Rows are points. Before rounding, the points of a table are all equally far from one centre. They may lie mostly on one side of it. Where is the centre, to within rounding?

Points, 7 rows:
+1.51	-0.44	-4.22
+0.63	-1.62	-0.39
+2.35	+0.37	-1.75
+1.38	-2.32	-2.01
-2.05	-0.96	-1.98
+0.88	-0.04	-0.07
+0.34	-2.44	-1.29
Centre: +0.18	-0.33	-2.29

Points:
-2.08	-2.00	+2.37	+2.02	+1.15	-3.37	-1.27	+1.11
-2.60	-0.69	+3.42	+1.68	-0.51	+0.12	+1.11	+2.84
-0.67	-0.04	+2.46	+1.60	+2.65	-1.34	-1.70	+1.21
-0.16	+0.19	+2.93	+0.28	+2.27	-0.14	-0.46	+0.14
-1.05	-0.60	+1.78	+2.76	+2.28	-1.05	-1.77	+0.32
-1.28	+0.24	-1.13	-0.21	+1.46	-2.46	-2.42	+1.79
-2.48	-0.03	+2.11	-0.42	+1.09	-0.63	+2.36	+2.09
-0.63	+1.24	+3.58	+0.24	+0.73	+0.32	+0.37	+2.45
+1.26	-0.32	+0.07	+0.25	+2.15	+1.23	-1.31	+1.39
-0.34	-1.38	-0.21	-0.27	+1.51	+0.72	-2.30	+2.78
-0.02	+1.06	+3.28	+3.86	-1.28	-2.33	-0.05	+1.43
-0.46	+1.83	+2.31	+1.91	+1.20	-0.53	-1.89	+2.26
+0.06	+0.75	+1.12	-0.93	-1.36	-0.63	-1.80	+4.45
Centre: -0.02	-0.76	+0.56	+1.05	-0.73	-1.35	+0.20	+1.54

Points (19 x 12):
-0.53	-0.99	+1.52	-2.37	+1.88	-0.60	+1.01	+3.90	-2.13	-1.34	-0.34	-1.84
-0.64	+0.92	+0.74	-0.36	+2.16	-2.32	-0.32	+3.86	-0.86	+0.86	-0.47	-1.93
-2.34	+0.12	+2.36	-2.02	+1.81	-3.22	+0.25	+1.73	-1.66	-1.11	-3.70	+0.29
+0.09	+2.21	+0.67	+1.73	+1.93	-2.78	+2.07	+2.49	-1.85	-1.04	-2.19	+0.52
-0.52	-1.59	+1.66	-0.50	-0.01	-0.43	-2.64	+0.87	-0.48	-0.22	+0.58	+0.59
-0.69	+1.57	+1.73	-1.23	+3.42	-2.38	+1.17	+3.86	-0.72	-1.60	-0.50	-0.40
-1.37	+1.96	+0.81	-1.65	+1.57	-1.93	+0.16	+1.25	-0.51	-0.02	+1.40	-2.14
-3.23	-1.30	+1.09	-0.60	-0.14	-2.03	+2.53	+2.68	+0.14	+0.78	-3.46	-0.84
+0.24	-4.14	+2.18	-0.59	+1.69	-0.58	+0.44	+1.46	-0.20	-1.48	-2.17	+0.95
+0.67	-0.03	+2.54	-1.86	+0.99	-3.71	+0.56	+0.44	-1.13	+0.71	-0.07	+0.05
-1.06	+1.60	+2.03	+1.36	+1.95	-1.12	+0.53	+1.36	-2.91	-1.25	-0.63	-1.45
-0.09	-0.88	+3.65	-2.48	+0.68	-0.99	-1.22	+0.28	-0.92	-0.19	-0.67	+0.26
-1.35	-1.29	+2.67	-0.66	+1.26	-2.47	+1.41	+3.89	-1.70	-0.47	-1.33	-1.36
-3.41	-0.91	+3.02	-0.52	+1.55	-1.08	+2.99	+1.70	+0.24	-1.81	-1.13	-1.03
+0.54	-1.93	+2.60	+1.41	+2.15	-0.92	-0.89	+2.10	-1.55	-0.07	-1.57	+0.59
-0.67	-2.32	+1.88	-1.22	+1.97	-1.62	+0.60	+1.77	-1.98	+0.65	-1.11	-2.48
-0.07	+0.64	+1.72	-0.38	+4.22	-3.16	+0.07	+0.77	-1.40	-0.75	-2.63	+0.40
+0.09	+0.07	+1.44	-1.88	+3.65	-1.79	-0.88	+0.61	-2.12	-0.24	-2.18	-1.48
+1.00	+2.12	+2.09	-1.18	+2.23	+2.00	+0.09	+1.28	-0.48	-1.85	-1.48	-0.14
Centre: -0.80	-0.12	+0.19	-0.73	+1.00	-0.75	+1.00	+1.21	-0.24	-0.76	-1.46	+0.39
